Rows are points. To make a cloud, some directions were put in groups of two or more. Within a group, all points are equally far from the middle, so they leave a hole (a ring in 2 directions, a hollow ball in 3). The other directions are filled evenly. Then the cloud was stretched, turned, moved and blurred a little. How many holes are there, and how many directions does each take, smallest first?

Cloud:
[[  1.2 -25.4]
 [ 10.8 -25.0]
 [ -6.9  23.0]
 [ 17.2  15.3]
 [ 11.8 -24.6]
 [-19.5   8.8]
 [ 23.8   2.4]
 [ -3.9 -24.3]
 [ 24.2  -1.6]
 [-19.8   8.2]
 [  2.2  23.7]
 [ 23.1 -10.5]
 [-19.2  10.6]
 [  5.5  23.2]]
Holes: 1 (2)

Cloud, 19 rows:
[[ 11.3  -3.4 -29.8]
 [ 14.2   4.7 -19.0]
 [ -2.3 -22.1 -19.2]
 [ -9.7  20.8  -2.1]
 [ -3.0 -17.5 -35.4]
 [-19.5  -9.6  18.8]
 [-23.1  12.0   2.4]
 [ 25.4 -15.6  10.3]
 [  7.8 -20.5 -13.9]
 [-15.1 -13.9  27.8]
 [ 15.5  11.9   8.6]
 [-17.2   9.7  16.9]
 [  4.2 -20.0 -20.1]
 [-30.3  10.6 -10.2]
 [-14.2 -17.5  23.7]
 [-16.1   6.4  23.6]
 [ -4.5 -26.5  19.0]
 [ 11.7  14.4   6.2]
 [  7.8  10.3 -32.6]]
Holes: 1 (2)

Cloud, 32 rows:
[[  5.9  20.2 -35.5  -8.1]
 [ -7.6  11.4  16.3  21.9]
 [-13.3  -7.9 -25.8  12.4]
 [-12.1   1.8 -22.9  18.9]
 [ -4.6  27.9  17.3  11.7]
 [ 25.4  21.1  10.1   4.4]
 [ 24.1 -15.5 -12.6  11.6]
 [-18.7  23.6  -5.9 -14.9]
 [ 11.6  26.3 -15.7  15.9]
 [-10.2 -20.6 -24.1  -6.3]
 [ 20.5  -9.3 -31.7  -6.9]
 [-17.3  19.7 -26.6  -9.6]
 [-18.2 -13.7 -20.5  -7.3]
 [ 25.6 -10.4  11.4   9.9]
 [ -4.1  22.1 -33.0   4.2]
 [ 30.1  -3.9 -11.4   9.4]
 [ 15.7  29.9   7.0  11.4]
 [ 20.2   9.6 -32.8  -2.9]
 [ 26.0  20.8  -0.8  10.4]
 [  2.3  23.8 -28.0  11.3]
 [  1.9 -14.9  17.1 -11.6]
 [-13.6  11.8 -29.0  11.7]
 [  0.6  32.2  13.7  -7.7]
 [ -0.4  24.9   2.9  23.2]
 [ -1.2 -19.2  -5.5 -21.2]
 [ 24.0 -12.9   9.1  12.5]
 [-23.0  -4.7  -4.5 -11.4]
 [ 24.5 -14.9  -5.0  13.7]
 [ 23.1  -3.6  19.2  -5.5]
 [-21.9  17.4 -18.4 -11.8]
 [  4.6 -16.4  -5.4  22.8]
 [ 26.4  -9.2  11.9   8.9]]
Holes: 2 (2, 2)

Cloud (46 x 6):
[[-27.2  20.0   2.8  21.0 -23.1  -2.1]
 [-16.5 -24.4  -7.2  16.7  14.1  -6.9]
 [-29.5   4.0  21.2  16.0  -1.9  32.5]
 [ -6.8   0.7  27.2  21.2  12.7 -24.9]
 [ -6.0  20.4  12.3  -7.1  26.2  16.9]
 [-11.6  32.3   2.8  13.2   2.5 -23.7]
 [  1.1  23.9  21.1  12.8  -9.9 -27.6]
 [-13.8   0.9 -33.9  -5.9  11.1 -12.1]
 [-15.8 -18.5  16.9   3.0   6.6 -12.4]
 [-21.7 -14.7 -20.7  34.4   5.4  -0.1]
 [ 17.7  -1.9  11.8   4.3   4.8 -14.6]
 [  5.0   0.9  24.0 -22.9   0.5   2.5]
 [-24.2 -27.2   8.0  -0.2 -14.0 -19.6]
 [ 15.4  20.6   0.7  30.9   8.8 -21.8]
 [-13.2  -8.8 -14.1  -8.8 -22.9 -23.2]
 [ 20.7  -8.5   4.2   6.3  15.7  20.0]
 [ 27.2  -3.4  -5.5  21.6  -1.5  11.7]
 [-14.2  14.1 -36.3  -3.6  19.0  -2.7]
 [ 13.1  -5.8  11.6  -5.4   8.6  -8.6]
 [-26.2  -6.9 -15.9  24.9   9.5  12.0]
 [ 14.8  22.4   4.5 -17.4 -14.0 -32.2]
 [-32.3  10.7  -6.2  31.2  12.7  -1.2]
 [ -3.0  37.9   0.7   0.5   6.4  -9.3]
 [-14.6  -9.8 -15.7   1.8 -15.1   5.0]
 [-11.0  28.8  -0.3  37.8  20.0   0.2]
 [-18.1 -21.9 -13.6  19.9  -5.7 -10.8]
 [  0.9 -17.1  17.8  -3.8  -5.0 -16.1]
 [  6.4   4.7  21.5  11.4  14.9  -0.9]
 [  6.7  -2.2 -17.0 -19.6 -20.0   6.8]
 [-16.3  14.2  14.1  36.4  27.8 -13.2]
 [ 27.5  21.8   3.8  11.7  12.0   8.4]
 [-15.7 -16.9  -4.2 -33.4  -7.9 -19.1]
 [-11.1  -9.1  13.3  25.5  27.0   5.7]
 [ 24.7  25.0   5.3   2.3  30.5  23.1]
 [ -8.2  29.7  21.8 -11.6   4.6  33.0]
 [  1.7 -21.0   5.0  14.3 -26.5  -9.6]
 [-18.4   5.1 -23.1 -11.3  31.1  15.0]
 [-21.9  31.6   6.8   0.8 -16.9  24.0]
 [-13.2  10.2 -18.9  11.2 -12.8  26.4]
 [ 10.4  18.6 -27.5  24.0   0.3  17.8]
 [ 20.8  16.1  -5.2  29.2  -7.8   7.6]
 [  5.5  29.6  -8.2  -2.4  -5.9 -30.6]
 [ 24.6  -6.6 -16.9 -12.0  24.2 -15.9]
 [  0.1  -5.1  -4.9   7.4 -30.3 -25.3]
 [ 13.9 -10.1   6.8  10.0  20.4  -7.1]
 [ 16.5   9.3  14.0  10.2  -6.1 -21.9]]
Holes: 1 (3)

Cloud, 72 rows:
[[ 12.5   9.3  22.0   5.8   4.4  14.3   7.1 -42.6]
 [-13.0 -31.1 -22.0  13.4 -11.3   4.4  12.9  -2.3]
 [ -3.6  20.8  -5.9 -21.5  23.0  18.2   9.2  -9.0]
 [-13.1  -5.8  -2.5  11.6 -15.2   3.3  11.0 -43.2]
 [  3.8  22.0  11.0  19.3  31.7 -12.1   1.5  16.6]
 [-21.8  23.9  -5.0  13.6 -24.8  -3.3   6.3  -5.2]
 [ 22.8 -31.7   1.5  12.2  -4.3 -14.3  -2.9 -13.4]
 [ 11.3 -32.5  16.7   8.0 -15.1  -3.9 -19.7  -5.6]
 [ -0.2  16.0 -10.7   4.6  -4.3  30.8   4.7 -42.6]
 [-10.0  -8.6   6.8  12.5  14.3 -27.4 -13.4 -19.5]
 [ -5.0   7.0  17.9 -33.6   4.1 -12.2   8.3  -2.2]
 [-20.3   9.5 -26.2  -3.7   6.6   7.7  24.8  -7.3]
 [ -3.0  43.0   4.1   5.7  -4.7  20.6   1.2  -9.9]
 [  0.8  37.0  13.1  27.1  -6.9  -9.7  -3.2 -14.0]
 [ 17.2   4.2  21.4  -7.9  -8.5   7.9   3.9  29.7]
 [-26.1  -7.4   1.8   3.7 -13.8  -4.4  19.3  12.3]
 [ 23.0 -23.8   0.3   5.1  12.2  15.5 -27.5 -10.3]
 [  2.9 -14.0 -31.4  29.5   0.0   2.9 -10.6  -5.3]
 [ 26.7  -4.3  11.6  11.8  -6.0 -22.7  18.0  14.7]
 [ 35.0   3.4   2.5 -13.8  15.0  29.2   5.8  -9.2]
 [ -4.9  14.0   4.3  -1.7 -33.7 -22.0   5.3 -19.3]
 [  1.5 -19.6  -4.2  28.8   9.7  30.6  -2.3 -22.9]
 [ 12.7  20.2  -9.3 -20.8  11.1 -10.2  27.5  -2.8]
 [  8.6   5.1  10.6  -7.6 -34.0   7.8  18.9 -26.5]
 [ -4.9 -34.4  -2.7   6.3 -14.1   2.6  19.7   3.9]
 [ 11.8 -12.3 -10.8 -15.4 -16.6  43.1  -9.3  -6.2]
 [ 30.1   8.9  -1.3  20.3  12.9 -14.3  -8.0  19.9]
 [  7.9   9.1  16.3  22.1 -10.1  -2.7  16.2  27.5]
 [ -7.1  17.2  -8.0  10.7  17.4  36.6  13.0  -4.9]
 [-22.4  13.4   4.6  -3.3  -4.7  -0.5 -21.3  20.5]
 [ 12.4 -15.1  -3.9  -6.5 -35.1  14.1  18.5 -23.0]
 [ 29.8   7.1   8.2 -12.3   6.2 -18.3  24.7   6.0]
 [ 22.4  -3.3 -20.6  28.4   6.0  33.7  -8.6 -11.8]
 [ 16.3   7.6  20.0  41.3  -8.2  -0.7  -4.5   7.2]
 [ 25.2  10.2  -9.6   4.5   7.5 -33.9   8.3 -19.1]
 [  9.4 -15.9   6.6 -21.6 -32.2  21.5 -11.1 -23.4]
 [ 23.8  12.1  11.0  -7.4 -17.6  -0.8  24.8  14.0]
 [ 18.8  18.0 -14.6  26.6   9.1  -0.2  10.0  25.6]
 [  5.2  21.8  18.7  34.0  14.5  15.2   8.6 -12.6]
 [  3.0  21.9 -20.5 -10.1  26.6   6.7  16.2 -15.1]
 [-26.3  -8.9 -14.9  13.9 -22.2  22.5   6.7 -10.3]
 [-30.3   4.2 -10.3 -15.0 -11.8  18.0 -17.2  -9.3]
 [ 14.0  -5.5  26.3  11.3  12.9  22.2 -30.1   7.0]
 [  3.7  -2.0  -3.3  15.8 -37.0  31.0 -10.3   0.9]
 [ 15.6   3.1   9.6 -14.9  24.1 -12.0  24.3 -20.0]
 [-12.1   3.3   2.2  -0.1  18.2 -12.3  12.0  27.6]
 [ -8.9  32.5  -0.5  -1.9 -16.8 -11.7  20.3  -1.9]
 [ 23.1 -15.5 -17.7   0.1   6.1  39.7  -5.9 -14.6]
 [-21.3   2.6  11.4 -20.9  11.9  21.6 -12.8   3.6]
 [ 32.3   9.0  16.3  35.5   5.6   8.7   9.6   6.7]
 [ 19.5  11.8   6.9   3.5   5.2  15.4 -19.7 -46.0]
 [ 10.5   8.8 -21.9 -16.5 -27.3   0.1 -21.5  -3.2]
 [ 26.6  36.1   0.7  -6.9   2.2  22.5 -14.7 -18.1]
 [ 19.4  32.4  -2.7   4.6 -29.8 -13.9   3.6  -4.8]
 [ 16.3  18.7  -3.5   7.3   7.1  30.8  -7.9  25.4]
 [ -2.1  11.3  -1.3  14.2  -5.6  24.4  -2.8 -46.1]
 [ -4.7 -11.8  23.7  -9.9  24.3   0.6  -1.3 -26.7]
 [ -2.7 -24.8 -13.6 -11.0   5.4  -1.3  -7.6  20.6]
 [ 28.0  -2.5 -17.4  -7.8  21.0  -3.9   9.4 -28.9]
 [ 17.3  14.0   5.6  14.7 -24.0  22.1 -26.0  10.5]
 [ -7.8  -9.8  20.7   4.7 -27.5  11.9  -6.0  18.2]
 [  9.7  11.8  -9.8 -30.6 -13.9   8.9  20.8   1.3]
 [ -8.5  -1.3  19.6  26.2 -23.6   7.9   8.2   6.8]
 [  8.6   4.2 -30.7  24.8 -10.7  -4.8  -3.8  14.7]
 [  3.8  15.4  20.4  34.5  16.5 -16.8  -9.5  -5.4]
 [ 21.8  23.1  -4.6 -28.0   0.7  18.0   4.3   4.5]
 [ -7.0   2.6  14.9   1.2 -13.9   0.2  26.8 -29.9]
 [  7.7  -5.4 -11.9  -6.0 -43.9   7.7  11.0 -21.5]
 [-14.9  13.5 -12.7  10.5 -10.1   4.0   9.8  28.7]
 [  3.0  14.5  -5.3  -7.6  22.7  19.9 -21.8 -31.3]
 [ 35.4  16.5  -4.6  -0.1  19.8 -11.6  23.7 -13.4]
 [  0.6  13.1  29.5   2.1  -6.2 -26.4  14.6 -14.2]]
Holes: 2 (2, 6)
